Each row is a point. A path goes straight from each point to the next, and from the last back to the first. The post is the endless flat space through its rows: a point in 2 columns, a line in 3, a plane in 4, and so on, so that a path can go around it. How many times does the path go around the post? Going back the other way cancels.

Post:
6	-2	24
-32	13	-38
Path (18 x 3):
4	70	-45
-24	47	34
-56	-22	8
14	-31	36
-13	-62	86
-48	-8	52
-36	-66	-2
2	2	-51
21	50	-78
-56	78	-42
-32	5	-2
-51	5	30
-16	79	-35
13	75	-39
-26	24	6
-6	-22	52
-37	9	-11
-3	24	19
Times around: 1

Post, 7 rows:
-23	41	-48	-47	26	-7	10	16
-29	24	15	1	-24	23	-22	-8
10	-21	-10	3	18	14	10	35
-60	4	65	-26	5	32	-13	-28
50	-14	2	38	21	44	-38	18
39	28	48	37	-2	30	-28	11
-17	-5	-12	-20	-9	-27	19	-17
Path:
-30	3	6	-14	-25	17	-31	-15
-17	9	3	-57	15	47	-30	-6
3	37	20	-7	8	53	5	-3
17	39	-71	38	16	17	-12	10
1	93	-64	-10	26	-23	-3	40
36	1	-80	-4	-19	-74	-48	-45
-44	7	-13	-30	-15	25	-18	16
36	-21	30	16	-34	16	2	-6
13	59	40	15	-21	15	-14	-18
-13	-49	-75	67	15	48	-42	-15
-23	1	16	1	34	9	5	1
-5	36	68	-4	40	38	5	0
-10	-15	48	-6	30	89	-23	14
14	16	95	-46	3	12	-3	-6
18	39	-19	-17	-29	-36	-17	-11
-13	45	-1	-19	28	-2	-9	8
3	66	0	-12	55	-2	7	-6
12	-40	-18	36	31	62	-18	-11
-33	-4	64	-27	0	31	9	-11
-1	-47	58	-28	45	54	-35	-7
-25	35	34	-5	-20	4	-19	16
-12	13	24	33	27	32	-36	9
28	20	5	8	59	-51	54	13
-33	-44	-36	-10	16	2	-12	-15
Times around: 0
